Rows are points. The ring and each string are closed loops that go straight from each point to the next, and from the last back to the first. Before rounding, they use only three directions, however many columns there are. Count how often each string passes through the ring. Passing back the other way cancels.

Ring, 7 rows:
40; 51; 20; -11
10; 72; 18; 6
-29; 58; 14; 16
-47; 3; 7; 9
-35; -24; 8; -3
9; -36; 17; -22
43; -2; 22; -26
String, 8 rows:
32; 89; 27; 1
36; 67; 56; -7
22; 37; 47; -9
10; 25; 25; -7
22; 39; -4; -6
16; 40; 6; -4
20; 64; -12; 1
25; 88; -6; 6
Times through: 1
String:
-40; -56; -6; -9
-37; -31; -35; -2
-11; 8; -5; -3
-22; 2; 32; -2
-46; -13; 34; 3
-19; 2; 38; -3
-9; 7; 22; -5
-27; -29; 53; -9
-35; -54; 27; -12
Times through: 1

Ring (6 x 8):
94; -16; 45; 7; -2; -5; 4; -7
47; 56; 49; 24; -17; 1; 4; 19
-29; 40; 36; 23; -28; 9; -10; 13
-46; -22; 11; 15; -21; 10; -20; -12
10; -76; -1; 6; -2; 3; -18; -35
75; -62; 26; 2; 2; -4; -5; -26
String, 11 rows:
10; -61; -44; 25; 12; 3; -21; -44
17; -20; -20; 27; 3; 3; -14; -24
-2; -29; -30; 28; 3; 5; -18; -29
-56; -53; -39; 24; -5; 10; -29; -36
-69; -56; -2; 11; -20; 11; -28; -26
-47; -59; 47; -6; -32; 9; -21; -13
-12; -44; 42; 0; -23; 5; -14; -11
5; -35; 34; 5; -17; 4; -12; -12
-9; -78; 47; -11; -23; 4; -17; -21
-2; -103; 8; -3; -7; 3; -22; -40
2; -117; -33; 7; 8; 3; -26; -57
Times through: 0
String (22 x 8):
-24; -92; -40; 15; 4; 6; -28; -50
-6; -73; -41; 20; 7; 5; -24; -45
18; -24; -8; 22; -1; 3; -13; -22
9; -41; 26; 6; -13; 3; -13; -16
-9; -76; 38; -7; -20; 5; -17; -22
-27; -98; 24; -8; -18; 6; -23; -32
-41; -98; -25; 8; -4; 8; -30; -47
-23; -57; -33; 22; 1; 7; -24; -37
-10; -32; -25; 25; -1; 6; -19; -28
11; -19; 27; 12; -14; 3; -10; -9
-8; -33; 45; 2; -24; 5; -13; -7
-52; -52; 51; -6; -34; 9; -20; -9
-4; -26; 44; 4; -23; 5; -11; -5
11; -10; 11; 19; -9; 4; -11; -11
-25; -13; -20; 29; -6; 8; -19; -20
-51; -26; -19; 24; -12; 10; -24; -22
-83; -56; 15; 5; -28; 13; -28; -20
-47; -53; 34; 0; -27; 9; -21; -15
-7; -35; 40; 3; -22; 5; -13; -9
5; -26; 21; 12; -13; 4; -12; -13
-32; -76; 41; -9; -26; 7; -20; -20
-37; -96; 19; -6; -18; 7; -25; -33
Times through: 1

Ring:
80; 27; -1; 31; -22; -36; 17; -7; -9; 2; 1
52; 77; -3; 42; -34; -30; 7; -10; -4; 5; -9
-4; 83; 0; 33; -35; -12; 8; -17; 5; 11; -10
-46; 47; 7; 13; -28; 3; 18; -24; 12; 16; -2
-47; -17; 18; -5; -17; 5; 32; -25; 12; 16; 15
0; -50; 19; -6; -10; -8; 37; -19; 4; 10; 23
53; -34; 9; 7; -10; -25; 32; -12; -5; 5; 17
String:
48; 42; -17; 19; -13; -22; 16; -14; -4; 10; -9
33; 31; 2; 23; -23; -21; 18; -14; -1; 7; 1
52; 38; 25; 44; -43; -34; 14; -6; -4; -1; 11
48; 31; 16; 35; -34; -30; 17; -9; -4; 1; 9
40; 23; 4; 23; -23; -23; 20; -13; -2; 6; 4
72; 20; -25; 11; -2; -26; 21; -13; -8; 9; -9
110; 9; -23; 17; -2; -39; 21; -8; -14; 4; -5
107; -1; -6; 24; -11; -42; 22; -6; -14; 0; 5
84; -2; 22; 35; -30; -41; 22; -4; -10; -4; 18
70; -1; 27; 35; -34; -38; 22; -5; -8; -3; 20
118; -17; 4; 26; -14; -46; 25; -3; -16; -3; 12
121; -13; -4; 23; -10; -46; 24; -4; -16; -2; 8
79; 5; 23; 37; -33; -40; 20; -4; -9; -4; 17
110; 10; 3; 34; -22; -46; 19; -3; -14; -3; 8
112; 22; -17; 27; -11; -42; 18; -6; -15; 2; -4
120; 38; -28; 28; -7; -43; 15; -6; -16; 3; -12
116; 53; -11; 43; -24; -48; 10; -3; -15; -1; -7
82; 53; 16; 52; -42; -43; 10; -3; -9; -4; 5
44; 38; 25; 43; -43; -32; 14; -7; -3; 0; 11
30; 30; 11; 27; -29; -22; 18; -13; -1; 5; 5
37; 35; -17; 14; -11; -18; 19; -16; -2; 12; -9
78; 68; -30; 28; -12; -31; 10; -11; -9; 8; -20
Times through: 1
String, 9 rows:
11; 7; 13; 16; -23; -15; 24; -16; 2; 8; 10
15; -15; -8; -6; -1; -9; 31; -20; 2; 14; 4
11; -74; 1; -24; 10; -5; 43; -22; 2; 14; 18
-19; -88; 36; -15; -10; -3; 45; -20; 7; 9; 37
-47; -69; 15; -27; 1; 10; 44; -27; 12; 18; 23
-39; -29; 2; -18; -1; 8; 36; -27; 11; 19; 9
-10; 0; 7; 4; -15; -6; 27; -20; 6; 13; 8
0; 5; 24; 19; -30; -14; 24; -15; 4; 7; 15
-15; -39; 40; 8; -28; -9; 34; -17; 7; 6; 30
Times through: 0

Ring (10 x 14):
62; 10; -20; 50; -7; -38; -3; 28; 2; 26; -8; 4; 26; -17
44; 33; -25; 56; -4; -30; -4; 29; 3; 10; 6; 2; 37; -16
-1; 42; -29; 54; 7; -16; -10; 24; 4; -16; 20; -4; 43; -10
-40; 22; -31; 43; 19; -7; -18; 17; 3; -29; 18; -9; 37; -3
-64; -20; -21; 24; 29; -4; -25; 8; 0; -31; 6; -14; 21; 2
-60; -49; -4; 13; 31; -7; -26; 2; -3; -24; -3; -16; 6; 2
-30; -76; 23; 5; 25; -17; -20; -3; -8; -5; -14; -16; -11; -4
19; -80; 34; 8; 13; -31; -12; 1; -9; 20; -24; -11; -17; -12
48; -65; 23; 18; 4; -39; -8; 9; -6; 33; -27; -5; -10; -16
68; -25; -5; 37; -5; -42; -4; 23; -1; 36; -21; 2; 10; -17
String:
28; -7; -4; 38; 4; -28; -8; 18; -1; 10; -3; -4; 18; -13
53; 29; 30; 50; -4; -29; 6; 16; -4; 5; 21; -8; 24; -24
55; 70; -7; 68; -9; -27; 5; 29; 2; 1; 28; -1; 47; -22
21; 84; -53; 73; -2; -19; -5; 37; 8; -12; 27; 3; 62; -12
-20; 33; -80; 54; 12; -15; -21; 34; 10; -13; 2; 3; 50; 1
-8; -10; -26; 35; 13; -19; -17; 18; 1; -4; -3; -5; 23; -5
-10; 0; 3; 35; 14; -16; -11; 11; -2; -13; 12; -11; 21; -10
-22; 2; 17; 33; 17; -11; -11; 6; -4; -23; 20; -15; 20; -10
-69; -7; 16; 24; 30; 2; -19; -2; -5; -45; 26; -22; 18; -3
-97; -49; -19; 10; 40; 3; -33; 0; -2; -40; 0; -18; 10; 9
-78; -74; -36; 6; 36; -7; -36; 5; 0; -19; -22; -12; 3; 10
-37; -64; -23; 13; 25; -17; -27; 8; -1; -3; -22; -9; 3; 2
-16; -56; -11; 17; 19; -21; -21; 9; -2; 3; -19; -8; 3; -3
6; -30; 15; 26; 12; -23; -11; 8; -5; 2; -2; -10; 7; -11
28; -50; 70; 16; 10; -28; -2; -5; -13; 8; 1; -17; -13; -21
62; -95; 73; 4; 4; -43; -2; -4; -14; 39; -28; -12; -32; -22
77; -92; 17; 13; -1; -51; -8; 13; -6; 57; -49; 1; -21; -17
91; -67; -8; 26; -8; -54; -6; 23; -2; 62; -48; 7; -7; -17
71; -39; -40; 36; -6; -47; -11; 31; 3; 49; -40; 10; 11; -12
42; -18; -34; 39; 1; -36; -11; 27; 3; 26; -22; 4; 19; -10
Times through: 3
String, 18 rows:
68; -8; -56; 48; -8; -44; -10; 37; 6; 41; -30; 12; 26; -11
72; 28; -48; 60; -11; -40; -3; 38; 6; 31; -11; 10; 38; -16
19; 4; -51; 45; 5; -28; -15; 29; 5; 11; -11; 3; 32; -6
5; -11; -20; 36; 10; -23; -14; 18; 1; 2; -5; -4; 21; -8
12; 24; 16; 45; 7; -18; -3; 13; -3; -12; 23; -11; 27; -16
-27; 65; -16; 57; 13; -4; -9; 19; 2; -39; 41; -11; 50; -10
-71; 41; -45; 47; 25; 4; -22; 18; 5; -49; 30; -11; 49; 2
-97; -5; -78; 31; 35; 4; -37; 19; 8; -42; 2; -8; 39; 14
-63; -33; -50; 23; 29; -8; -31; 14; 3; -21; -10; -8; 21; 7
-4; -21; 12; 28; 14; -19; -12; 8; -4; -6; 3; -11; 11; -10
-29; -43; 51; 13; 23; -11; -12; -8; -10; -20; 11; -22; -4; -11
-46; -99; 65; -9; 33; -12; -19; -18; -14; -15; -7; -26; -27; -6
-20; -121; 55; -13; 27; -23; -20; -14; -13; 8; -28; -20; -34; -7
-1; -100; -12; 4; 19; -31; -24; 8; -4; 24; -44; -5; -15; -1
14; -53; -5; 21; 11; -29; -15; 12; -3; 16; -22; -5; 1; -8
41; -29; 51; 26; 4; -30; 0; 4; -9; 12; 2; -12; -2; -21
92; -41; 47; 29; -9; -47; 5; 11; -9; 44; -17; -4; -8; -27
95; -23; -2; 41; -12; -50; 1; 26; -1; 49; -25; 6; 9; -22
Times through: 3

Ring (8 x 14):
68; 20; 16; 39; 8; -30; 22; 2; 2; -11; 39; -29; -87; -46
48; 35; 24; 25; 23; -30; 29; -8; 7; -19; 45; -23; -50; -28
12; 29; 26; 3; 34; -27; 24; -18; 6; -8; 33; -14; -3; -5
-40; 2; 18; -28; 36; -20; 6; -27; -4; 23; 0; 0; 53; 21
-56; -19; 10; -36; 29; -17; -8; -26; -12; 43; -20; 3; 60; 25
-36; -43; 5; -21; 11; -18; -20; -15; -17; 57; -26; -5; 16; 7
-9; -41; 6; -3; 4; -21; -17; -7; -15; 49; -15; -13; -20; -10
52; -6; 11; 32; 0; -27; 6; 4; -5; 11; 21; -27; -83; -42
String (26 x 14):
-31; 11; -19; -24; 22; -13; 6; -18; -17; 25; -19; 9; 44; 2
-17; -3; 0; -13; 19; -18; 2; -15; -11; 27; -7; -3; 16; -2
-25; -17; 14; -16; 22; -21; -4; -18; -9; 34; -6; -7; 19; 7
-74; -53; 24; -44; 28; -18; -25; -29; -12; 67; -29; -1; 64; 37
-87; -71; 14; -50; 21; -15; -36; -27; -20; 84; -47; 3; 70; 39
-35; -37; -19; -21; 3; -13; -20; -10; -25; 59; -39; 2; 17; -3
-4; -19; -21; -4; 0; -15; -9; -4; -22; 41; -24; -3; -14; -21
-20; -57; -2; -9; -2; -18; -27; -6; -22; 65; -31; -10; -16; -9
-20; -69; 29; -7; 6; -25; -29; -10; -11; 64; -14; -22; -23; 2
2; -35; 24; 3; 10; -25; -11; -9; -7; 39; 2; -21; -31; -8
18; -5; 5; 10; 10; -23; 4; -6; -8; 19; 7; -15; -34; -22
60; 12; -20; 35; -8; -21; 12; 10; -14; 6; 9; -18; -84; -57
83; 10; -7; 50; -11; -26; 14; 14; -8; -2; 25; -29; -117; -67
80; 3; 23; 50; 0; -32; 14; 8; 2; -4; 42; -38; -116; -54
51; 2; 32; 31; 13; -32; 13; -3; 5; 1; 38; -32; -75; -31
21; 2; 18; 12; 17; -26; 10; -9; -2; 10; 19; -19; -34; -18
44; 23; 5; 23; 12; -25; 20; -3; -3; -5; 25; -18; -52; -35
79; 56; -7; 42; 9; -26; 38; 4; 0; -32; 42; -20; -80; -57
72; 58; 28; 38; 27; -33; 44; -6; 14; -41; 64; -27; -67; -38
26; 28; 50; 12; 39; -33; 28; -19; 16; -17; 53; -25; -21; -3
-6; -2; 46; -5; 35; -29; 9; -22; 8; 12; 28; -20; 3; 10
7; 4; 12; 2; 19; -23; 9; -12; -5; 14; 11; -12; -13; -11
10; 35; -2; 0; 25; -21; 23; -14; -4; -5; 15; -4; 4; -14
-22; 31; 9; -20; 38; -20; 21; -25; -2; 2; 11; 2; 46; 11
-74; 0; 37; -49; 55; -21; 5; -42; 2; 27; 1; 4; 101; 51
-70; -3; 16; -47; 43; -17; 1; -35; -7; 34; -13; 9; 92; 39
Times through: 2
